Every row gives one point. The window is the flat piece filled in between its corners: a triangle in 3 columns, a solid with four corners in 4, and so on. A path goes straight from each point to the next, and from the last back to the first. After which points does the path pass through the window?

Window (4 x 4):
|  .58 | -.29 | -.69 | -.08 |
| -.03 | -.02 | -.57 | -.19 |
|  .09 | -.52 | -.39 | -.11 |
| -.32 |  .51 |  .85 | -.05 |
Path:
(1): |  .41 | -.47 | -.86 | -.80 |
(2): |  .02 |  .25 |  .60 | -.38 |
(3): | -.19 |  .22 |  .50 |  .33 |
(4): | -.18 |  .19 |  .38 |  .24 |
(5): | -.07 |  .21 |  .35 | -.26 |
(6): |  .07 |  .08 |  .23 | -.33 |
(7): | -.15 |  .17 |  .14 |  .26 |
(8): |  .40 | -.51 | -.94 |  .24 |
Through the window after points: 4, 6

Window:
|  .31 | -.07 | -.94 | -.65 |  .31 |  .06 |
| -.35 | -.17 |  .28 | -.14 | -.30 | -.12 |
| -.13 | -.03 |  .29 |  .30 | -.39 |  .02 |
|  .16 | -.58 | -.03 | -.22 | -.10 |  .08 |
|  .30 |  .65 |  .37 | -.49 | -.24 | -.39 |
| -.06 | -.42 | -.11 | -.13 | -.58 |  .06 |
Path:
(1): | -.04 |  .19 |  .10 | -.24 | -.04 |  .11 |
(2): |  .25 |  .17 |  .01 | -.70 | -.12 |  .33 |
(3): |  .26 | -.13 | -.23 | -.41 | -.02 | -.35 |
(4): | -.03 | -.48 | -.26 |  .13 | -.29 | -.33 |
(5): | -.11 | -.23 | -.13 | -.11 | -.16 |  .43 |
(6): | -.09 | -.38 |  .16 | -.36 | -.16 |  .64 |
(7): |  .03 | -.35 | -.02 | -.15 | -.22 | -.22 |
(8): |  .26 |  .06 | -.05 | -.08 | -.05 | -.75 |
Through the window after points: 6

Window (9 x 9):
|  .10 | -.11 |  .11 | -.19 |  .11 |  .15 | -.32 | -.94 |  .16 |
| -.23 | -.21 | -.16 | -.11 | -.23 |  .78 |  .18 | -.25 |  .17 |
| -.08 | -.04 |  .12 |  .40 |  .33 |  .19 | -.33 |  .75 |  .19 |
|  .00 | -.01 |  .11 | -.41 | -.38 |  .17 |  .76 | -.64 | -.06 |
|  .45 |  .13 | -.65 |  .32 |  .19 |  .09 | -.10 | -.10 |  .00 |
| -.06 | -.48 | -.20 |  .06 | -.08 |  .08 |  .41 |  .01 | -.21 |
| -.45 |  .02 |  .13 | -.48 |  .11 |  .09 | -.56 |  .49 |  .23 |
| -.16 |  .16 | -.55 |  .50 | -.06 |  .15 | -.05 | -.25 |  .15 |
| -.26 | -.11 |  .26 | -.32 | -.66 |  .53 | -.40 | -.19 |  .17 |
Path:
(1): | -.04 |  .03 |  .18 | -.12 | -.13 |  .57 | -.03 | -.45 | -.55 |
(2): | -.03 | -.20 | -.16 | -.19 | -.07 | -.05 |  .19 | -.42 |  .76 |
(3): | -.14 | -.26 |  .03 | -.17 | -.35 |  .26 | -.15 | -.03 |  .37 |
(4): | -.22 |  .01 |  .16 | -.08 | -.35 |  .52 | -.26 | -.12 | -.16 |
(5): | -.17 |  .04 | -.08 |  .04 |  .01 |  .34 | -.06 | -.37 | -.52 |
(6): |  .08 | -.48 | -.10 | -.11 | -.09 |  .11 |  .18 | -.22 |  .53 |
(7): |  .29 | -.25 | -.44 |  .27 | -.19 |  .06 |  .23 | -.12 |  .66 |
(8): | -.05 |  .10 | -.22 |  .22 |  .01 |  .28 | -.01 | -.38 | -.23 |
(9): | -.06 |  .11 |  .18 | -.15 | -.03 |  .35 |  .00 | -.52 | -.30 |
(10): |  .10 | -.27 | -.15 | -.18 | -.14 | -.04 |  .24 | -.35 |  .55 |
(11): | -.09 | -.19 | -.12 | -.10 | -.08 |  .17 |  .06 |  .15 |  .39 |
(12): | -.11 | -.03 | -.06 |  .03 | -.04 |  .22 |  .06 |  .17 | -.15 |
Through the window after points: 1, 3, 5, 9

Window (12 x 12):
| -.42 |  .48 |  .38 |  .48 | -.02 | -.32 | -.23 | -.08 |  .57 |  .17 | -.13 | -.05 |
|  .33 | -.61 |  .20 |  .33 |  .32 | -.22 |  .03 |  .29 | -.23 |  .06 |  .43 |  .13 |
| -.27 | -.55 | -.53 |  .32 | -.30 |  .06 |  .43 |  .23 |  .35 |  .03 | -.27 |  .39 |
|  .15 | -.42 | -.77 | -.05 | -.28 |  .49 |  .70 |  .39 | -.35 |  .69 | -.34 |  .45 |
| -.21 |  .20 |  .00 |  .16 |  .26 |  .08 | -.27 | -.13 |  .27 | -.26 |  .44 | -.05 |
| -.13 |  .30 |  .07 |  .00 | -.19 | -.18 | -.82 |  .20 |  .38 | -.21 | -.30 | -.35 |
|  .16 | -.43 |  .56 | -.23 | -.21 | -.24 |  .33 |  .04 |  .00 | -.22 |  .60 |  .24 |
|  .47 | -.20 | -.20 | -.18 |  .16 | -.53 |  .23 | -.08 | -.07 | -.14 |  .11 |  .07 |
|  .23 |  .17 |  .00 |  .25 | -.03 |  .23 | -.59 | -.29 |  .77 |  .14 | -.36 | -.41 |
| -.38 | -.64 | -.81 | -.18 | -.15 |  .13 |  .41 |  .31 |  .31 |  .90 | -.22 |  .22 |
|  .53 | -.32 | -.25 |  .08 | -.56 | -.46 |  .01 | -.07 | -.26 | -.03 |  .66 | -.02 |
|  .32 |  .36 |  .00 |  .21 |  .19 |  .00 | -.43 |  .40 |  .79 |  .07 |  .12 |  .10 |
Path:
(1): |  .02 | -.43 | -.44 | -.15 | -.14 |  .12 | -.25 | -.07 |  .03 |  .37 | -.11 |  .61 |
(2): | -.14 | -.11 | -.23 |  .12 | -.09 | -.09 |  .25 |  .38 |  .45 |  .23 | -.06 | -.26 |
(3): |  .13 | -.32 | -.14 |  .23 |  .06 | -.13 |  .60 |  .36 |  .09 |  .14 |  .25 | -.30 |
(4): |  .24 | -.47 | -.13 | -.11 | -.17 |  .06 | -.13 | -.27 | -.08 |  .23 |  .19 |  .94 |
(5): |  .06 | -.30 | -.11 |  .08 | -.05 | -.19 | -.11 | -.02 |  .20 |  .06 |  .07 |  .36 |
(6): | -.03 | -.23 | -.12 |  .20 | -.08 | -.11 |  .25 |  .26 |  .32 | -.13 |  .07 | -.14 |
(7): | -.03 | -.07 |  .10 |  .17 |  .06 | -.08 |  .23 |  .35 |  .18 | -.01 |  .24 | -.24 |
(8): |  .16 | -.34 | -.10 |  .18 | -.06 | -.18 | -.28 | -.19 |  .18 |  .07 |  .09 |  .56 |
(9): |  .18 | -.27 |  .17 | -.05 | -.16 | -.12 | -.01 | -.05 |  .07 |  .06 |  .27 |  .29 |
(10): |  .12 | -.31 |  .13 |  .10 | -.02 | -.19 |  .45 |  .36 |  .16 | -.20 |  .31 | -.41 |
(11): |  .26 |  .07 |  .10 |  .38 | -.02 | -.03 |  .13 |  .20 |  .47 | -.14 | -.08 | -.75 |
(12): |  .13 |  .12 |  .05 |  .15 | -.11 | -.07 | -.63 | -.10 |  .38 | -.13 | -.02 |  .34 |
Through the window after points: 1, 7, 9
